Each row of a before or after table is a point. One or more steps were done to the points. Then noise was added and the rows were shuffled. The steps act on columns, c1 being the first. What was done? A step turns or swaps two columns, mirrors them in a line or flattens them onto one, adds a multiple of one to another, or multiplies or shifts one. Angles are multiples of 10 degrees, from the lower column toward the higher: turns from -170 to 170, lines from 10 to 170 but not 90. Use the fewest steps. Two steps may share a column if one is a turn and the other turns, adds or multiplies; they go together, in the order done. Otherwise the lowest column goes first.

Before (9 x 3):
[[ 15  54  -7]
 [-16  -2  36]
 [ 47  45  -5]
 [ 12  -1  11]
 [-32  16  31]
 [  4  -6 -47]
 [-13  -1  -6]
 [ 60  25  41]
 [ 21   1 -23]]
After (9 x 3):
[[ 1  1 -1]
 [ 7 52  0]
 [ 3 10  0]
 [ 6 35  1]
 [ 0 -4 -1]
 [ 9 55 -2]
 [ 0 -5  1]
 [ 1  6  1]
 [-2 -5  1]]
Steps: flatten c1 and c2 onto the line at 80 degrees; multiply c3 by 0

Before (8 x 9):
[[  0  17  29 -12 -27  14 -15 -13 -10]
 [-12  21  -5 -21  -3  15  -6 -22 -13]
 [ -2   7 -15 -18  -6  30  49  -2  29]
 [-12 -60 -23 -11 -37  33 -11 -21  25]
 [ -6   6 -20  17 -49 -33 -18 -33  -8]
 [  4   2 -22  -4 -13   4 -13   2  16]
 [  4  37 -28  15 -15  35 -28  -3 -18]
 [ 48 -37 -19 -15 -15  31  17   2   5]]
After (8 x 9):
[[-48  39  29  -2  21 -29  33  11   8]
 [  1 -34  14  19   3 -32 -10  11 -12]
 [-50   6   1  15  -7 -36 -41   7 -34]
 [-61  25  20  17  -8 -17  10 -17   8]
 [-47  15 -14  26  10 -11  18 -25  17]
 [-55   5  34  19  46  33  13 -20  -3]
 [-43   0   9  11   4   4  14  15 -20]
 [-60 -62  18  33  17 -29  16 -11 -35]]
Steps: shift c1 by -50; turn c3 and c8 by -30 degrees; turn c3 and c9 by 160 degrees; turn c4 and c5 by 140 degrees; turn c6 and c7 by 170 degrees

Before (11 x 18):
[[-14  11  20  22  11   6  -7 -28 -11 -14 -24  15 -20   9 -14 -15   6  20]
 [  6  15 -10  -5  17 -31  -7  13  15  -1 -23   5  23  17  25  -2  -4   3]
 [ -9  15 -10   6  -2  -7 -17  14  -5  26 -35   0  -3  -3   3   2  32 -18]
 [-10   6 -18   9  14   9  29 -13  20  29  -9  15 -27 -24 -17  -3  22  -8]
 [-21  38  18 -12  27 -21 -13  45 -23  -5  16  21  -7  15 -31  40   8   4]
 [ -8  48 -32 -15   7 -14   7  -4 -14   1  -9  23 -14  -4  -9 -13  -4   3]
 [-18   9 -16  15 -34 -28   8  50 -25 -22  25   4  -1   8 -19   8   0  -8]
 [ -8   7  -9  -3   0  13  -4 -11   8   0   0 -25 -11  12  -7  16 -14  -4]
 [  8  24  28  23  13  -1  -7  -8  -6 -19  29  -9   9  14   6  -8 -22  -1]
 [ 14   5  10   3  18  25  20  -7  26 -20  -3  25  34   5 -32 -13 -18  14]
 [-13   2   6   2   3  -9 -22 -10  -7 -25 -14   1   0 -10 -19 -16  24  17]]
After (11 x 18):
[[-13   1   6   9   1  -9 -22   7  15 -25 -13   1  -1 -10 -30  13  24  34]
 [ -9   6 -18  21   4  10  28   3 -16  29  -9  14 -27 -25 -27  17  21 -16]
 [ -9  47 -33   3 -16 -14   7   3  19   1  -9  23 -14  -5 -14   5  -4   6]
 [  8  24  28  22  17  -1  -7  -3  11 -20  29  -9   8  14   9   5 -22  -2]
 [-15  11  21  30  17   5  -7  16  17 -13 -24  15 -19   9 -23  10   6  41]
 [ 15   5  10  19  -3  25  20  -3 -16 -20  -3  25  34   5 -52  31 -17  28]
 [-21  38  17  -4 -20 -21 -13 -49  -1  -5  15  21  -7  16 -50 -59   7   8]
 [ -8   8  -9   5  -3  13  -4  10 -16  -1   0 -24 -10  12 -11 -13 -15  -8]
 [  6  15 -10   6 -11 -31  -7 -18 -12  -1 -23   5  23  17  41  12  -3   6]
 [-17   8 -16 -48  26 -29   8 -30  18 -21  26   5  -1   8 -30 -25   1 -16]
 [ -9  14 -10  -6   6  -7 -17 -12   3  26 -34   0  -3  -2   5  -5  32 -37]]
Steps: turn c4 and c5 by 110 degrees; turn c4 and c8 by 150 degrees; turn c9 and c16 by 150 degrees; multiply c16 by 1.3; multiply c15 by 1.6; multiply c18 by 2

Before (12 x 32):
[[-10 -10   2 -20   4 -21  -5 -12  13 -12 -57 -32 -20  -5 -12  -1  13 -11
   49  16  -1 -14  -9  11   9  -2   8   7  18  -3   2 -15]
 [ -6  15   2  -3   2  -2  -2  -6 -13  -4 -30  -1  -8  -3  10 -25   6  -5
  -13  -9 -22  28   7 -23   4  30 -28   8   1  11  20  15]
 [ 27  14   9 -47   4   2 -18   6  -8   7 -26  15  -8   1   2 -26  16   7
   -7  -8 -11   4  -2  16   3  15   6  19  10 -22   4   6]
 [  7  13   6   4  -6 -13 -14   3  15  -9   1   9  -8  -3   3 -14  -1   1
   -5   6  -6  -7 -15   0   6  19   1  -4   7  -8  12 -22]
 [ -7  -5   8  17  -8 -16 -16 -14 -10 -17   6  19 -14  -4 -11  -5   1  -4
  -10   6  -1 -15  -3  15  -3 -11   4  22  -2   4  -6   5]
 [  2  -3 -16   5   2  12   2 -15  -1   9 -16  14   5  -4 -21 -22  -4  10
   27   1 -17  -9   5  15   2  14 -14  18   3  -2  -9  -2]
 [  8   1  -8   4   4   4  -2  -6  -4  14  11  24 -12  10  -1  -4  14   1
   -3 -11 -14 -15 -12  -9 -24   3  12  -3   0  10  10  -1]
 [  1   7  -8  -7 -16  -2  -8 -14  20  12  12  15 -20   5  12   3   2  -3
  -13  -9 -18 -10  -6  15   6  -5   0  25  -5   2  28   0]
 [ -7  11 -14   6  -7   7  -8 -13  -6  -5   4  -9  -9  36   8   4 -16   7
  -14  -8  13  11  -1  -4  -2 -10 -14  13  -5   3 -12  14]
 [ -3   1  -3  -6   5 -19 -12   9  -7   2  10  20   4  -1 -16  -7  13   8
   20 -11 -21 -14  -7   8   5  -3  -5  17  -4   4  -8   9]
 [ -7   8   7  14 -10 -13  -9 -18 -15  12  11  21 -19  22  13   1 -23   9
  -15   1  -6  -2   1  17 -40  -7   2  -3  10 -13   0   7]
 [ -8 -19  -5  12   5   6  -2  16  27  10  11 -17  -2  -6 -26  -1  15 -12
   18 -10  -5  -9   5  -8   6  -9  11  22  -4   3  -6 -18]]
After (12 x 32):
[[-10  -7   0 -20   4 -60   4 -12  -1 -12 -11  38 -20  -5 -10  -3  13 -11
   48  16  13 -14  -9  11   9  16   8   7  18  -3   2  18]
 [ -7   8   1   6  -5   5   2 -13  13  -5   6   8  -9  36  11  -9 -15   8
  -15  -8  -6  11  -2  -4  -2  14 -14  13  -5   3 -12 -14]
 [  8   1  -1   4   5  11   4  -6 -15  14   2 -28 -12  10   0   1  14   2
   -2 -11  -4 -15 -12  -8 -24 -14  12  -3   0  10  10   2]
 [  2  -5  -1   5   5 -14  15 -15 -17   9  15 -12   5  -4   7  15  -4  10
   27   1  -1  -9   5  16   2 -20 -14  18   3  -2  -9  19]
 [ -7   7   2  14 -11   8   5 -18  -6  12 -14 -28 -19  22   2  -7 -23   9
  -15   1 -15  -2   1  16 -40  -3   2  -3  11 -13   0 -15]
 [ -6  11   0  -3   1 -30  21  -6 -22  -4   3  12  -8  -3  13  15   6  -5
  -13  -9 -13  28   7 -23   4 -27 -28   8   1  11  20 -16]
 [ -7  -8   1  17  -9   3  14 -14  -1 -17 -17 -27 -14  -4   8  -9   1  -4
  -10   6 -11 -16  -3  14  -3   2   4  22  -2   4  -6   7]
 [ 27  12   0 -47   2 -25  31   6 -11   7   6 -13  -8   1   9   3  16   7
   -7  -8  -8   4  -2  16   3 -21   6  19  10 -22   4  -5]
 [  7  19   1   4  -7  -1  20   3  -6  -9 -12  -4  -8  -3 -14  -2  -1   1
   -5   6  15  -7 -15   0   6 -22   2  -4   7  -8  12   9]
 [ -3  -5   0  -6   5   7  13   9 -21   2 -20 -26   4  -1  15  -5  13   8
   20 -11  -7 -14  -7   8   6  -6  -5  17  -4   4  -8  10]
 [  1   8   3  -7 -14  11   3 -14 -18  12  -4 -20 -20   5  -4  -8   2  -3
  -13  -9  20 -10  -6  14   6  -2   0  25  -5   2  28 -10]
 [ -8 -17  -1  12   6  11   2  16  -5  10   4  18  -2  -6  -8  -1  15 -12
   19 -10  27  -9   5  -8   6  17  11  22  -4   3  -6  31]]
Steps: turn c15 and c32 by -120 degrees; turn c2 and c15 by 20 degrees; flatten c3 and c5 onto the line at 100 degrees; mirror c6 and c11 in the line at 40 degrees; turn c7 and c16 by 130 degrees; swap c9 and c21; multiply c12 by 1.3; turn c12 and c26 by -160 degrees
